Rows are points. Each copy is the shape, with its points in the same order, turned, moved and blurred by noise. Some copies are also mirrored. Which?

Shape:
[[ -8  -7   0]
 [-11 -58 -64]
 [ -9  41  -9]
 [-10  38  43]
 [ 25  24 -34]
 [  9 -29 -14]]
Copy 1:
[[  2   2  18]
 [-34 -72  -5]
 [ 49   0  28]
 [ 33  49  43]
 [ 41 -17 -18]
 [-14  -8  -8]]
Copy 1 is: mirrored
Copy 2:
[[  3 -10   3]
 [ 60  45 -11]
 [-39   5  22]
 [-54 -40  14]
 [-11  26  46]
 [ 29  -3  10]]
Copy 2 is: only turned

Shape:
[[ 66 -24 -53  -7]
 [-32  -8 -35 -12]
 [  9 -54 -17   0]
 [ 15  29  12  23]
 [ -8  16  34 -31]
 [-41  25   9  10]
 [-18 -19  41 -53]
 [-35  -3  23 -19]]
Copy 1, 8 rows:
[[-18 -62  15  48]
 [ 15  10  52  11]
 [-40 -19  44   0]
 [ -4  25 -27  20]
 [ 19  12 -21 -36]
 [ 13  56   3  -3]
 [  6   3  10 -67]
 [  6  27  21 -31]]
Copy 1 is: mirrored
Copy 2, 8 rows:
[[-12  58  47  35]
 [ -2  30   0 -41]
 [ -9  18  59 -15]
 [-21 -22 -30  25]
 [ 40 -30 -26  -1]
 [-12 -14 -27 -36]
 [ 71 -25  17 -26]
 [ 19 -21  -7 -33]]
Copy 2 is: mirrored
Copy 3:
[[ 18 -95   6  31]
 [  6 -20 -33 -25]
 [-22 -56  12 -17]
 [ 11   6  14  39]
 [-36  11 -25  35]
 [  4  31 -15  -3]
 [-69  -4 -34  11]
 [-36  11 -24  -3]]
Copy 3 is: mirrored

Shape, 12 rows:
[[-32  33  28 -12  19 -81]
 [  6  -6  27  10 -10   7]
 [ 33   6  32  11   0  11]
 [ -5 -13 -39  28  43  10]
 [-40  45  28  -6  -2  -9]
 [-50  49  12 -15  -1   9]
 [  1  -7  -1  -7  -4  15]
 [-49   4 -85  -7  -9   0]
 [-41  -9  27   4  12  12]
 [-26   9  24  39  -2  15]
 [-32  48  37  -2  -3 -39]
 [-40 -10  33  22   2  11]]
Copy 1, 12 rows:
[[ 43  32  53 -34  -1   7]
 [-26   9 -19 -15  28  12]
 [-14 -10 -35 -29  39   5]
 [ 10 -26 -18  52  10  36]
 [-11  13  47 -11  43  -6]
 [-26   0  57   6  41  -9]
 [-31 -11 -11   2  10   8]
 [-21  -3  27  85 -30 -15]
 [-32  10  20   2  30  41]
 [-21  25  -1  12  57  19]
 [ 14  28  47 -28  35  -8]
 [-33  27  11   3  40  38]]
Copy 1 is: only turned
Copy 2, 12 rows:
[[-25  21  28  95 -29   8]
 [-12  38  -9  -9 -13  11]
 [-30  27 -39  -8  -1   8]
 [ 40  -1  -6  -3 -11 -41]
 [ -5  20  20  49  13  44]
 [ 10  -1  26  38  30  40]
 [ -3   0   6 -10  -3   7]
 [ 43 -26  73  -6  16 -34]
 [ 26  19   3   6 -19  35]
 [ 34  44 -10  10   8  16]
 [-21  29  23  63  10  28]
 [ 31  38  -2  11 -17  30]]
Copy 2 is: mirrored

Shape (9 x 6):
[[ 57 -47 -11 -12  26 -16]
 [ 31 -13 -17  20 -24  38]
 [ 26  42  22 -70  -2  28]
 [-16  44  20  38   6  27]
 [ -1   4  43  -7  19  13]
 [-24  28   3  -4  -3 -13]
 [ 12 -49   1  33 -20  -2]
 [ 36  95 -31  17 -13  14]
 [ 11  27  27   4 -34 -48]]
Copy 1:
[[-11  15   7  68 -45  -8]
 [ 48  31   6   4 -21  10]
 [ 39 -26 -35  33  40 -52]
 [ 11  -3   4 -22  48  37]
 [  7 -42  -5  15  13  14]
 [-11 -12  11 -22  28 -16]
 [ 16   6  40   2 -51  19]
 [ 26  60   6   4  85 -12]
 [  1 -15  66  10  31 -25]]
Copy 1 is: only turned
Copy 2, 9 rows:
[[ -1 -21  55 -51  22  16]
 [ -2  21  47  27  10 -21]
 [ 23 -28 -38 -15  16 -58]
 [-36  29 -23  29 -38 -14]
 [ 15  10 -19 -16 -26   3]
 [-19 -13 -32  20  -5  16]
 [  6  27  47   9   9  39]
 [-81  -1 -18  29  14 -63]
 [-26  24 -38   1  45  23]]
Copy 2 is: mirrored

Shape (13 x 8):
[[ 35 -45 -22  -3 -21 -27  38  56]
 [-22   9  18  31  19  45   0   4]
 [ 29 -10  21 -20 -41  21 -28  54]
 [ 17  23  46 -10 -47  24   3  61]
 [ 12  -3  10 -34 -12 -25   6 -12]
 [ 38 -20 -22 -35 -26 -35 -12  48]
 [ -8  30  22 -33  -3  34 -19 -33]
 [-23  47  -9  30 -23 -31 -15 -19]
 [ 15 -11  17   9 -26  26  54  -1]
 [-27   5  71 -56 -32  -3  10   1]
 [-53 -11 -34  26 -41  -8  55 -23]
 [ -7   0 -41  -8  12   2   7 -13]
 [-39  48  -1  -8  16  54  25  20]]
Copy 1, 13 rows:
[[ 32 -65 -27  16   6  52   2  -9]
 [ -7  -6  12 -45  10 -37  29   6]
 [ 51 -62  30 -20 -26  -2 -19 -17]
 [ 59 -43  68 -17   3   3   1 -16]
 [ 21  13  -7  -2  -8  18 -36 -10]
 [ 31 -54  -6  27 -15  29 -48  -1]
 [ -3  27  32 -41 -17 -27 -31 -16]
 [  1  30  19  52  -7 -38   8  -5]
 [ 12  -8  12 -33   3  31  34 -28]
 [ 71  31  22 -43  22  -5 -38 -40]
 [-18  11 -23  26  37  -2  39 -70]
 [-33  -9 -21   3   2  -6 -13  -6]
 [-32 -10  49 -36  46 -30   0 -15]]
Copy 1 is: mirrored
Copy 2 (13 x 8):
[[  7 -68 -23 -40   8  61 -13  13]
 [ 21  41  21  14  51   7 -44 -10]
 [-46 -39 -10  14  16   5 -78  26]
 [-30 -41  30  38  27  41 -82   9]
 [-18   2 -29  12   7   4 -19 -35]
 [-35 -55 -38 -12 -14  32 -21  27]
 [-28  52 -11  36  15   0 -47 -37]
 [-38  31  22  26  45   5  26   3]
 [ -1  -9  16 -14  41  58 -35 -56]
 [-24 -27 -19  64  33   1 -45 -63]
 [  4   9 -17   3  83  62  25 -22]
 [  4  35 -24  -8  16  28   5   2]
 [ 29  50  12  57  33  47 -43 -14]]
Copy 2 is: mirrored
Copy 3, 13 rows:
[[  3 -19  29   7 -57 -45 -14 -25]
 [ 16  49 -27  49   6  18  -5   8]
 [-51  29  13  19 -13  -2 -30 -55]
 [-19  45  15  40  11 -15 -24 -81]
 [ -1   3  -3 -30   9  -9  16 -23]
 [-32 -34   5 -16 -33 -25 -23 -48]
 [-21  30 -17   4  54  23  21  -9]
 [ 47   9 -40 -12  42   2 -40 -19]
 [ 24  35  43  24   4 -16   5  -4]
 [-24  68 -10 -21  36 -38  34 -46]
 [ 52  14   2   1  26 -65 -26  40]
 [  6 -19 -15   8  15  -4  -3  20]
 [ 12  22 -32  75  44 -13  14  -6]]
Copy 3 is: only turned

Shape:
[[-36 -40  34   2  -2 -43   0   1   0]
 [-41 -11 -36  32  26  47  44  -8  35]
 [  5 -34  36 -18 -24 -28  44  -3  11]
 [-12 -38 -53  19  39  16  44  29  32]
 [ 12 -64  -5 -30 -31 -35  -6  20  -9]
 [  1  34  28  56  24  39 -14  14  57]
 [-19 -16 -51  43  15  16  36 -11  37]
 [ 20 -20  12   3 -14 -16  12  -7 -18]
 [  3  66   6  41   6   2  -4 -27  80]
 [  1 -17  20  10 -35 -13   6  -2 -36]
 [  2  22  16  51  48  29 -17 -59  24]
 [  5 -21  16 -55  -2 -40  -1   2 -21]
 [-17 -39   3  -2 -33 -50 -21 -12 -35]
 [  3  -3  18  41   5  44 -25 -53  63]
 [-47 -10 -42  -4   5  48  26   8  25]]
Copy 1, 15 rows:
[[-27 -51 -29  20  -5  10  -4 -28 -19]
 [ 51  11  32  30  42   2 -38 -28 -46]
 [-36 -40  24  24   1  -7  31   2  -8]
 [  8  -7  45  15  58  11 -68  -7 -40]
 [-47 -49   0  17   4  45  -2  37  -3]
 [ 58  18 -13   7 -38 -49 -54 -12 -16]
 [ 29  13  24  46  46   4 -54 -19 -10]
 [-12 -16   1   0   2  19  15   9  20]
 [ 25  55 -21  52 -22 -69 -39 -11   1]
 [  5 -32 -16   1   7  21  28  12  18]
 [ 42  48 -11  18 -32  -2 -29 -62  14]
 [-58 -12 -12  -2  -5  30  25   9 -19]
 [-32 -42 -43  21  10  47  13   4  20]
 [ 52  29   4  61 -59   1 -34 -29   2]
 [ 42  10  14  34  41  19 -30   7 -68]]
Copy 1 is: only turned
Copy 2:
[[ 16 -31  31  42   2 -10  35 -30  21]
 [  7  59  48   0  -1 -52 -30  14  66]
 [ -5  13  39  32   7  41  35 -35  18]
 [  3  63   8   1  11 -45  -6 -41  66]
 [-25   1   0  10  -4   2  37 -68 -19]
 [ 32   7 -14  -1 -41  -8   0  54  70]
 [  9  71  20  21 -13 -53 -11   1  36]
 [ -6   6   1  31   2  19  -2 -22  -4]
 [ 60  40 -12  -7 -33  -2  22  73  26]
 [-23 -16   9  47  -3   2  -6 -14 -12]
 [ 63   8   4   9 -33  -4 -51  40  27]
 [  9 -19  24   2  27  21  31 -47 -19]
 [ -9 -32  13  49   0 -21  25 -32 -35]
 [ 42  16  24  -5 -84   1 -18  27  33]
 [-27  43  47 -22  11 -43 -14   0  44]]
Copy 2 is: only turned
Copy 3:
[[ 16  12 -18   4 -28  10  20  40  -2]
 [ -8 -28  19 -39  61 -45  23  36 -27]
 [ 19  57 -13 -23   7  16  -2  16  14]
 [-20 -14 -24 -40  74 -17  44  30 -28]
 [ 39  28 -66  -6   6  44  -7  12  10]
 [-34 -39  64  25  50  23  20  13  14]
 [-15 -40   0 -59  38 -22  20  21 -12]
 [ -3  18 -24 -14  -1  19 -33  10  12]
 [-23 -46  61 -11  15  -1  34  -2  66]
 [ 15  19  -8 -12 -13  22 -35   6 -13]
 [-53 -52  31   5  18 -32 -15  52  41]
 [ 24  46 -60  22  -9   3  -7   7  24]
 [ 39   1 -48 -11 -49  23 -19  26  -3]
 [ -7 -40  43 -10  44   4 -19  60  58]
 [ 33 -18  -3 -17  59 -39  12  16 -24]]
Copy 3 is: mirrored

Shape (14 x 11):
[[  2  -2  12  26  14  46 -32 -10 -21 -22 -25]
 [  3  19  14  11  -8 -25  21  22 -15  -7 -27]
 [-11  39  17  53  33 -25  69 -18  10  15 -14]
 [ 38 -13  21  26   1   0   0 -12 -19  17 -22]
 [-11  22   2 -63  -7 -10 -25 -22  -5  31 -23]
 [  2 -13 -70 -19  18  25 -36 -20 -27  -6 -26]
 [-20  22  18  24  -2  -9 -18 -22 -28  11  32]
 [-11  27  17 -10  25 -17  -7  78   2  14  18]
 [ -9 -11  -2   5  11 -31  -8  34 -27 -42 -13]
 [-15  38  20  37 -31   5 -28 -14 -15  24   4]
 [ 27   4 -26  40   7  66  18  40 -24  20 -18]
 [-27 -22  18  36  15 -19  69  -7  27 -14  -6]
 [  4  -9   2  -3   8  -4 -29 -19  81  17 -16]
 [  3  16  19  38  -5   7   5 -15 -10 -95  47]]
Copy 1, 14 rows:
[[ 29  37  -4 -24 -18  -1  10 -15 -18  28  34]
 [  4  13   1  20 -24 -10  12  15  37 -12 -11]
 [ -4  22 -54   9 -33 -18 -46  38  61  -4 -15]
 [  2  -9 -32 -16 -17   1  32   3  17   3  12]
 [-14 -13   9  37 -23  79   0   2 -11 -21  32]
 [ 38 -27  35 -32  13  45 -21  -6 -31  17  32]
 [  2  43 -23   7  14   7 -13   5  14 -30  43]
 [-37  30  47  40 -24 -18  -6 -34  48 -21  19]
 [  7  29  38  -6  -4 -21  10  -3   3 -24 -18]
 [ 15  51 -35  22   8  29   7   6  37  -3  45]
 [ 25  -8  17 -11 -15 -40 -10  -5  37  67  57]
 [-29  21 -35   4 -10 -40 -37  36  14  14 -39]
 [-28  -3 -33  22   6  38 -14 -53  -7  29 -21]
 [ 43  58 -18  33  21 -72 -14   2 -39 -24  15]]
Copy 1 is: mirrored
Copy 2, 14 rows:
[[ 20 -22 -21  21  -6  10 -17  -3 -17  62 -24]
 [ 17 -48  12 -12   2 -21 -25   3  -7 -15  -4]
 [ 29  -2  23 -42  18 -13 -29 -50  29 -32 -45]
 [-23 -42 -22 -15  -2 -14 -15 -25  -3  21 -15]
 [ 14  -8 -42  14  -2 -48 -19  17  24   7  57]
 [-15   1   1  45  43   2  -4  29  11  61  26]
 [  5 -13  -8   0 -36  11 -55  -6  39  15  -3]
 [ 31 -40  59   0 -53 -34 -10 -18  -1   5  33]
 [ 10 -57  30  38  -8   5 -17  19  -7  -8  -2]
 [ 18 -24 -19 -41 -31   8 -47  10  30  36  -1]
 [-13   0  39 -29   6 -17 -12  -5 -43  68 -22]
 [ 13   0  18  -7  -5  -3  14 -16  13 -52 -60]
 [ 23  -9 -32 -12 -13   5  66 -17  30  10  25]
 [ 23 -11   2  25 -30  88 -44  -7 -32 -17 -24]]
Copy 2 is: mirrored

Shape, 14 rows:
[[-41  -6   1 -11  17 -34   9  43  13 -17   3]
 [-68  52  -9  -3  11 -11  18  19  35 -22 -17]
 [-13 -34  -3 -16 -59  10 -24   5  28  26  -6]
 [-20   6  33 -14   4 -11 -41   8  -8  41 -23]
 [ 14  16 -20   3 -10  31 -34  -6  14   6  46]
 [-18 -18   7 -15 -25  32  -3   6 -21  64  11]
 [-75   1 -22  13  47 -38  25 -17  20  59 -36]
 [ 57 -14  -3   6 -15  23   1  34  27  -7 -15]
 [  2 -34  -4  33  31  32 -15  87  16  24   6]
 [ -9 -11   6 -11  -3  32  38  -5  33   8  41]
 [-27 -26 -50  40 -34   6  20 -31 -14 -25  24]
 [ -1  32 -32  -6  14   7  25  44  33  -4 -31]
 [-54   8   3 -37  36  53   4 -59  30  32 -46]
 [-31 -10  -1 -55  14  -4 -27  28  10  22 -15]]
Copy 1 (14 x 11):
[[-29   2   6   3  22  26 -37 -24 -14  29  30]
 [  5  16 -16  -3 -15  64 -36 -41  18  13  55]
 [-31 -31  32  -3 -39  25  23  20  17  56   4]
 [ 11   9  23 -24 -21   4   9   4 -39  60  39]
 [ -6 -31 -26 -36 -20  17  19  45   4  -6  16]
 [-28   7  30 -35 -39  21  -8  65 -16  56  13]
 [-28  95  17 -33  -9  11 -14 -22  26  46  62]
 [ 27 -49  43 -17  13   3 -13  26  27  10 -10]
 [  7 -17  17 -49  67  31 -21  37   7  59   6]
 [-19  -9 -20 -20 -32   9 -45  36  30  23 -13]
 [-44  28   3  18  -5  49  22  33  27 -24 -28]
 [ 14  -8  36 -31  12  40 -38 -10  35  -3  42]
 [ 14  50   5 -81 -85  13 -12 -31  19  37   2]
 [-27 -18  27 -46 -18  13 -14 -19 -26  46  32]]
Copy 1 is: mirrored
Copy 2 (14 x 11):
[[ 12 -46 -15  -1 -17  19  10  -6 -14  41  32]
 [ 15 -54 -14  14 -45  24 -11  42  33  30  24]
 [-10   5  -1  24  33  10 -40  25 -44  18 -13]
 [  3 -32  22  23  -6 -16 -24 -22  -3  13 -38]
 [ 20  31  28  34  15  26  -2   5   1 -21  17]
 [-17  32  19  -7 -11 -32 -15  13 -25   2 -24]
 [ 22 -17 -38 -17 -75  29  -3   7  20  51 -60]
 [-64  -6  10  18  27  48  -5 -16 -16 -13  22]
 [-36   3  46 -12 -42  42 -21 -42 -43  16  37]
 [-16  30 -17  42 -26   9  26  31 -20   1  22]
 [ 15  52 -60 -14  18  26 -27  18   9   8  36]
 [-35 -47   4  -8 -17  54   4  27  15   1  13]
 [  0 -18 -39  35 -74   7 -26  38  -1 -47 -61]
 [ 14 -48  11   5 -14   6   2   4 -40   2 -18]]
Copy 2 is: only turned
Copy 3 (14 x 11):
[[ -1 -12  37 -28  -3  53  28  14 -34  12   1]
 [ -4 -21  22  17   3  71   5  -9 -48 -40  -5]
 [  6  34  31 -28 -65 -15 -15 -11 -35   0  27]
 [  0 -28 -20 -20 -33 -17 -10  22 -34   5   0]
 [ 23  25  51  32 -19 -14 -28  31   5  -3  14]
 [-22  34  -7 -11 -67 -12  -4  37   1  -4  13]
 [-52 -37 -16  11  -9  17  69  -4 -34 -37  39]
 [ 10  39  33 -38  11  -4 -39 -23  19  17   9]
 [-31   1  55 -72   6   3 -12  44  28 -16   7]
 [-40  48  47  26 -23  18  -2   6  -5  13  -6]
 [ 31  34  57  23 -54  18  52 -23  30 -22   8]
 [ -3  19  12 -17  34  50 -15 -10 -12 -27  21]
 [-43  29 -25  36  -3 -32  21  -6 -64 -53 -23]
 [  1  14   1 -30  -8   6   8  38 -63   1  10]]
Copy 3 is: mirrored
Copy 4, 14 rows:
[[ 17  -8   4  -5 -30   6 -36 -29 -53 -14 -21]
 [ -1 -27 -34  20 -72  35  -3 -36 -52   0  16]
 [ -1  -8   9 -41  16  11  27  20 -26  38 -11]
 [-45  -4 -20 -33  -4   4 -42  18 -34  22  15]
 [-26  17  -6  21 -12  19  23  29   9   3 -36]
 [ -6  25 -24 -48 -15  23 -24  44   2  41 -13]
 [-21 -23 -24 -25 -79   9 -64 -61  -5  64   5]
 [ 17  51  27  26  18   2  11  12 -31   6  21]
 [ -2  82  28 -18 -48 -24 -19   9 -44  10 -20]
 [ 37 -10  17   8 -40  25   3  27  15   5 -15]
 [ 19  14 -15 -26 -10  37  34 -56  35  -7 -33]
 [ 22  27 -15  37 -42  24  -5 -20 -47  31  17]
 [ -3 -40 -55  -9 -63 -30   2  15  21  59  45]
 [ -6 -16 -36 -15 -12 -20 -31  21 -57  28 -15]]
Copy 4 is: mirrored
